Each row is a point. Any point is a mix of the corners, with weights that add up to 1. It lies inside the corners' shape when no weight is negative. Is each point inside? If not, which corners have a negative weight?
In the rows, zero is written as 128.

Corners:
(1): [ 89 151]
(2): [77 93]
(3): [207 153]
Points:
[83 99] -> inside
[198 150] -> inside
[229 145] -> outside (1)
[ 76 141] -> outside (3)
[177 141] -> inside
[ 88 118] -> inside
[ 91 110] -> inside
[ 74 123] -> outside (3)
[105 149] -> inside

Corners:
(1): [ 88 116 156 162  57 156 133 142 206 177 139]
(2): [136 104  66 123 190 122  14 138 109  64 165]
(3): [225 192 171 119 127  66  86  93   7  29 180]
(4): [ 18  93 125 216  84 113 179 100 212 175  73]
(5): [130 105 121  86 129 124  94 155  90  35 136]
(6): [ 81 121  63 163  88 132  92 163  87 168 136]
(7): [164  82  55 120 151  84 101 164 170 153  80]
(8): [ 45 129 190 125 122 151 159  96 164 221 112]
(9): [ 63 192 145  89  54 121 185  88 151 149 220]
(10): [102 128  80 169 180 127 150 186 148 118 146]
(11): [133 202 206  82 100  26  78 161  37  55 178]
(12): [171 212  83 120 168 109  39 170 116  41 102]
Points:
[120 167 133 122 124  94  95 150 107  95 139] -> inside
[117 150 153 113 117 100 113 134 131  99 146] -> outside (6)
[142 126 130 122 154 100  85 153 120  82 111] -> outside (6, 9)
[137 152 131 116 124  88  75 125  78  80 152] -> outside (1, 10)
[118 152 127 126 130  97 105 159 105  95 148] -> inside
[137 155 132 113 144  96  96 126  95  72 142] -> outside (1, 6)
[ 99 158 145 129 111 117 108 129 105 101 170] -> outside (7)

Corners:
(1): [176 121 141 121  77 123  51  71 132 122  99 128 182 148  56 142  99 115
 124 145]
(2): [135 121  79 161 132 113 228  95  98 140 148 130 111  52 109  91  45 147
  75 105]
(3): [146 157 149 144 102 138 190 112 146 146 138 109 121  99 116 156 121  88
  41  70]
(4): [101  93 121 116 130  47  58 112 143 162 140 137 162 108  42 193 132 138
 134  81]
(5): [175 146  86 249  42 145 144 181 139 200 143 124 117 127 131  87 103 131
 136  95]
(6): [ 77 124 111 108 128 150  55  31 165 217 166 117 146 128 192  43  85  98
 124 106]
(7): [ 95 195  98 109 217 155 175  86  52  84 116 126 125 102 130 122  68 178
 108 142]
(8): [135  92 180  61 176  87  64 145 115 166 111 156 170 135 181  94  92  99
 163 162]
(9): [ 33  69 160  79 101 148 114 137 129 129 124 150 116  94 152 220 119  65
 143 129]
(10): [111 107 216 124 155  69  78  95 123 119 156 109 111 175 159  91 170 130
 148 156]
(11): [ 94 149  94 111  47  64  91 131 151  96  69 176 149 117 114 128 131 108
 112 120]
(12): [153 104 165 141 152 140 179  78 132  84  93 211 110  91 152  81 139 101
 143 103]
(13): [142 165  90 152  87 149 212  83 107  93 111 170 131 108 185 158 140 105
 128 167]
(14): [106  71  93 110 153 113  67 168 136 183  96  65  88 132 204 136 108 143
 116 115]
(15): [142 117  99 107  68  89 120 105  98  83 172 169 123  98 124 108 118 118
 137  75]
(16): [ 51  97  90 151 142 186 119 210 122  99 141 133 158  85 142 228 132 118
  42 102]
(17): [116 119  90  73 110 122 193 137 161 168 126 111 113  98  77  64 166 128
 118  62]
(18): [114 194  93 159 190 109 173 145 127  87 116  76 156  54  84  80 132 135
 105 129]
(19): [118 155  97  96 203 145 156 176 145  89 136 142 151 132  86 120 100  96
  99 132]
(20): [120 121 136 125 131 107 141 107 128  72  87 142 220 142 118  91 114  71
 118  59]
(21): [109 134 179 121 177  62 192 125 172  69 143 116 151  86 167 162 136 171
 131 124]
Points:
[ 76 146  93 175 150 183 203 132 124 164 136 119  55  74 135 138 128 120
  54 112] -> outside (1, 8, 15, 20, 21)
[151 151 121 149 121 119 181  80 122 103 107 139 128 105 152  78 123 125
 125 111] -> outside (4, 8, 9, 16, 19)
[119 115 128 127 105 108 111 109 130 132 115 134 145 114 129 131 118 117
 123 110] -> outside (19)
[ 93 101 143 103 146 120 115 133 130 148 149 137 105 118 142 136 111 130
 108 104] -> outside (1, 13, 18, 20)
[130 136 154 117  88  56 140 106 128 120 119 123 124 117 147 145 162 127
 152 105] -> outside (1, 2, 6, 12, 16, 19)

Corners:
(1): [ 94 150  90  86  98 165 155 184 233  79 161 134  94 106  98 137 154  58
 171 156]
(2): [155 181 175  76 189 137  61  94  50  79 100 157 108  87 157 153  96 112
 129 161]
(3): [152 157 128 126 201 109 130 192  84 133 118 101 226  80 145 155 142  71
 126  38]
(4): [119  90 203 161 175 209  96  79 138  68 173 157  72 154 100  40  84 109
  70 156]
(5): [ 71 115 200 155 122 174 179  75 116  89 126 166 186 145  82 175 147 116
 137 198]
(6): [131  99 229  58 166 137 158 168 249 149  75 124 133 118 131 186 189  92
 165 114]
(7): [135 171 134 173 144 113  57  65  65 140 109  95 119 151 201 204 150 161
  90  41]
(8): [ 64 191 108 161 148 138 123 118 160 155  68 149 184 157 194 156 177 195
 134  90]
(9): [133 123 178 140  92 125 183 127  90 156 235 177 163 141 175 104 136  67
 164 144]
(10): [126  97  83  85 101 140 127 138 125 180 203 151 140 113  66  92  92 193
  75 166]
(11): [ 34 184 173 190 127 176 103  95  90 149 146  46  85 126 144 180 154 164
 171 207]
(12): [ 38  99 173 126 112 152 107  51  99 124 120 119 127 165 109  69 102 179
 187 146]
(13): [ 62 146  98  59 136  79 132 118  56  85 137 187  58 150 142  72 160 121
  91 191]
(14): [ 83 130 110 105 170 124  51  79 181 147 160 105 184 150 152 161  92 187
 108 149]
(15): [ 75 135  98 199 138 124  61 120 160 176  65  68 193 112 114 220  46  82
 161 155]
(16): [ 89 136  68  31 106 112 127 157  77 101 110 185 151 190 191  98 130 132
 109 136]
(17): [156 165 196 110  92 114 106 101 187 174 231  81  88 186  81  58 128 132
 111 150]
(18): [132  39 153  64 179  78 190 148 188  76 136 139  95 208  99 141  77 210
 121 172]
(19): [173  91  77  78  74  75  80 131  27  35  81 222 125  85 129 126 183 203
  48 191]
(20): [141 109 119  49 222 158 122  99  68 140 148 150 165 133 125  39 111 104
 160 175]
(21): [134  74 124 200 140 152 113 181  89 133 136 220 213 170  53 199 127 196
 121 105]
Points:
[118 147 131 119 140 123 122 122  94 117 140 149 155 142 145 145 134 123
 133 153] -> outside (4, 6, 10, 12)
[118 102 109 108 129 116 118 124 106 118 152 155 150 153 108 103 108 139
 107 143] -> outside (2, 6, 8, 11)
[113 128 125 127 131 129 133 154 127 110 113 159 142 127 137 171 145 134
 111 127] -> outside (12, 14, 17, 20)
[112 128 140 122 138 135 114 114 116 117 129 139 144 133 122 138 125 128
 124 151] -> inside
[110 134 141 105 139 129 121 112 119 117 137 135 129 136 133 123 128 130
 126 152] -> outside (21)
[110 122 141 119 142 127 109 106 117 120 127 131 132 147 136 137 126 154
 123 131] -> inside

Corners:
(1): [181 104 100 112 112 135 100 113 161 144 121 113 126 138 178 124 163  95
 117 182]
(2): [103  85 163 128 100 121 135 139  59  97 133 123 120  84 120 127 109 166
 144  71]
(3): [123  93 154 130 130 150 145 209  93 104 123 119  81 119 105 160 128  65
 125 132]
(4): [ 85  91 121 119 156  83  76 117 151 112 122 100 163 149 122 147 147 160
 108  64]
(5): [142 136 157 138 143 102 115 145 131 173 102 147 135 150 143 107 113 142
  80 182]
(6): [ 90 159  93 165 134 102 114  62 139 210 109 152 148 138 167  95 124 142
 155 166]
(7): [144 136 159 109 155 106 130  76 102 141 140 100 132 167  94 158 137 124
 125  73]
(8): [ 67 154 101 120  88 114 108 164 147 115  76  80 144  86  87 159 102 133
 145 113]
(9): [104 117 122 173 106 120 107 157 141 114 131 130  59 107 123 150 137 155
 159  88]
(10): [149 178 136 138 118 145 149 129 146 152 156  86 134 137 118 128 188 150
 150 136]
(11): [170 136 232 137 120 103 172 155  74 156 106 136 111 163 154 121 177  73
 140 161]
(12): [ 91 114 105 125 153 149 153 106 186 171 188 136 107  35 172 146 104 105
  63 138]
(13): [148 116 129 166 156 137 129 132 145 117 127 143 196 120  97 125 129 130
  99 120]
(14): [ 96 167  70 104 117  84  74 135 116 108 160  97 153  87 100 215 135 144
 104  78]
(15): [118 166 130 136 108  86 173  67  72 105 127 123 140 179 103 132 148 115
 151 133]
(16): [101 130  93 157 157  98 149 162 132 137 140 115 150 116 110 164 121 142
 119  64]
(17): [116 123 106 187 139  77 127 148 154 110 137 119 108 100 117 118 110 131
 156 181]
(18): [133  99 201  98 129 129 154 185  94  64  86 164 120  91 129  86 126 132
 141 145]
(19): [157  85 181 142 132 146 145  95 107 106 134 135 140 154 152 110 112 158
 163 137]
(20): [182 105 156 108 149 179 136 144 117  47 101  85 108  75 129 113 141 151
 126 146]
(21): [144 149 122  97 125 131   7 149 154 125 141  90 162 154 138 121 103 129
  94  77]
Points:
[107 131 118 133 120 107 120 117 124 138 142 107 126 132 126 152 131 125
 139  99] -> outside (5, 13, 18, 20)
[121 132 145 131 129 112 133 131 114 125 128 119 121 124 127 134 129 128
 131 124] -> outside (1, 13)
[124 102 176 107 131 123  93 193 112  91 113 119 113  81 112 137 108 126
  91 107] -> outside (1, 6, 10, 15, 16, 19)
[109 117 139 122 116 105 114 148 109 131 120 125 105 120 131 141 123 106
 121 132] -> outside (10, 13, 16, 19, 20)

Corners:
(1): [150 201  64 175 159 150  50  47 127  99  64  51 152 184  98 193  65 187
 100 113]
(2): [207  96  90 218 176 202 164 142  24 152  30  39 199 210 163 116  33  97
  55  99]
(3): [ 93 180 113  78   7  98  70  46 212 133 196 177 113 112 176  69  38 218
 180  66]
(4): [ 79  99 138 101  22  56 174 110  82 188 105 200  78  85 121 116 129 119
 174 115]
(5): [ 57 180 139 116  22 145 120  80 161 113 152 159 214  54 178 116 135 127
 122  85]
(6): [ 71  66 137 178  61 156 160 174  40  90 180 103  79  73 132  99  97 120
 224  88]
(7): [105 128  76 235 140 152 160 134  61  79  86 154  95 220 128 119 132 100
 158 137]
(8): [ 73 133 111 112  90 115 158 223 148  93 137 102  92 230 162 106 164 164
  91 191]
(9): [179 165 153 197 124 108 167 139  63 180  53 161  93 100 105 173 168 199
 104  93]
(10): [136 127  90 194 109 121  80 136 121 145  91 146 200 102 173 110  49 132
 191  92]
(11): [107 183 131 107  83 202  50 119 156 208 104 154 191 189 165  69  91 196
 228 156]
(12): [132 156 162 172  69 170 200  76 176 112 142 152 208  24  76 120  97 156
  65  90]
(13): [115 191  23  83  68  80 150  78 166 159 100 103 166 209 154 126  45 122
  96  78]
(14): [115 244 155  75 167 188 112 147 170 168 174 178  95  97 128 126 165 215
 102 180]
(15): [102  98  54 190 122 130  27  55  98  63 158  72 174 163 125  87 171  98
 235 128]
(16): [148  72 117 176  67 131 136 178 159 203  70  72 101 205 162 185 163  94
 137 175]
(17): [157 197 100 175 164 153  65 143  98  71  90  69  79 110 123 143 215 120
 134 198]
(18): [172 142 133 104 185 164 183 112 114  88  53 133  62  95 134 156 207 119
 137  89]
(19): [140 118  44 146 118 189 178  71  84 106 165 106 139  94 140 100  37 188
 102 101]
(20): [201 135 136 115 147 135 163 207  48 113 112  96  37 148 132 223 157 123
 125 211]
(21): [166 162  24  65 150 185  43 193  91  88  92  99  36 187 155 126 193 105
 131 142]
Points:
[118 164 102 125 105 149 131 111 121 114 134 127 117 133 137 115 117 163
 127 123] -> outside (10, 16)
[167 180 128 108 102 151 128 137 162 162  94 115 150 152 159 157  90 167
  83 124] -> outside (4, 6, 7, 15, 17, 19)
[119 153 110 147 105 142 133 105 113 130 122 138 146 130 137 118  97 155
 140 112] -> outside (16, 17, 21)
[132 153 106 153 121 140 121 129 110 120  95 123 117 151 136 135 137 134
 139 127] -> outside (19)
[139 141 112 148 111 158 130 116 113 125 118 116 138 111 135 129 109 153
 127 120] -> outside (7, 13)
[145 106 100 206 116 117 118 109  82 109  83 101 124 149 147 141 134 119
 151 129] -> outside (6, 11, 12, 13, 14, 21)
[140 134 116 147 132 152 109 186  87 128  98  99 108 150 153 139 172 119
 165 146] -> outside (1, 3, 4, 7, 12, 19)
[140 139 105 142 117 149 125 138 105 130 111 111 117 132 140 125 115 147
 137 125] -> outside (5, 7)
[ 93 137  95 140  82 141 100 101 130 116 135 121 153 141 147 101 108 130
 168 101] -> outside (9, 17, 19, 20)

Corners:
(1): [ 74 141 111 109 114 127  98 144 134 155  93 129 128 139 103 137 111 174
 153  36]
(2): [138 137 148 118 112 159 124 126  87 149 123 196 144 152 180  84 130 140
 196  79]
(3): [167  35  55 215 116 130 210  81  73 125 191 148 175 194 210 180 154  83
 197 126]
(4): [108 110 114 103  74 106  87 124 125 130 135 169 122 130 185  77 108 170
 130 105]
(5): [ 95 140 147 134 107 132 100 122 126  91  84 144 143 165 113 145  80 139
 106 113]
(6): [ 78  93 140 114  83 123 150 142 186 140 106  75 164 151  34 123 156 135
 153 166]
(7): [115  68 183  67  66  49 149 221 183 126  74  83 106 165  23  91 104  69
 124 121]
(8): [136  94 195 110  27 111 131 226 201  79 133  83 163 163  19 106 163 104
 142 103]
(9): [113 110  79 111 137 168 126 165 128 124 122 133 114 175 142  80  83 142
 162 113]
(10): [ 86  57 165 117  62  89 109 166 119  84  86  70 151 121  50  89 175 120
 134 108]
(11): [101 171 145 185 157 129 136 174 129 130 149 148  55 152 118 120 127 153
 139  99]
(12): [152  67 162 139  81 108 115 155 230 132 104  52 195 188  66  89 164  96
 147 138]
(13): [213  57  72 212 128 153 153  71 139 136 202 118  91  96 146 182 145  90
 189 171]
(14): [198  31  85 195 146  78 195  83 108  83 230 175 195 158 176 120 162  45
 197 121]
(15): [ 49 159 114 137 106 143 155 173 136 132  98 139 142  99 191 116  85 118
 145  89]
(16): [ 63  79 113 121 146 151 146 133 110 159 108 146 101 126 134 150 115 117
  60 106]
(17): [139 108 175  89  72 121 173 181 190  60  47  90 152 120  87 144 191 123
 127 137]
(18): [236  65 102 181 125  82 161 120  69 111 213 176 194 123 188 134 121 115
 173 128]
(19): [ 78 152 156  63 151 134  77 123 113 153 117 145 139 156 205 140  91 163
 143  96]
(20): [126 200 127 100 116 142  98 100 110 129 134 103 143 145 141 113 113 146
  79 106]
(21): [214   7  92 177 149 143 203  38  91 147 247 161 148 148 238  88  76 130
 218 139]
Points:
[123  89 140 138 103 115 146 145 137 120 133 131 138 141 127 118 135 117
 152 120] -> outside (1, 9, 20)
[104 125 118 121 115 140 113 131 131 124 107 133 140 129 138 120 120 135
 140 114] -> outside (3, 7, 8, 11, 21)
[115 110 131 127 107 129 135 136 136 133 125 128 141 146 118 117 129 134
 155 111] -> inside
[120 111 121 119 107 132 122 128 139 141 106 132 147 152 147 126 116 128
 139 117] -> outside (8, 10, 11, 14, 21)
[137  94  99 146 132 135 154 104 100 130 159 149 142 136 180 131 128 133
 169 112] -> outside (5, 7, 8, 12)
[146  80 117 145 116 123 144 116 117 128 142 138 138 150 133 116 130 122
 154 118] -> outside (8, 15, 19)
[120 113 140 120 107 116 126 135 130 122 132 135 131 127 134 121 120 134
 141 112] -> outside (3, 9, 12)
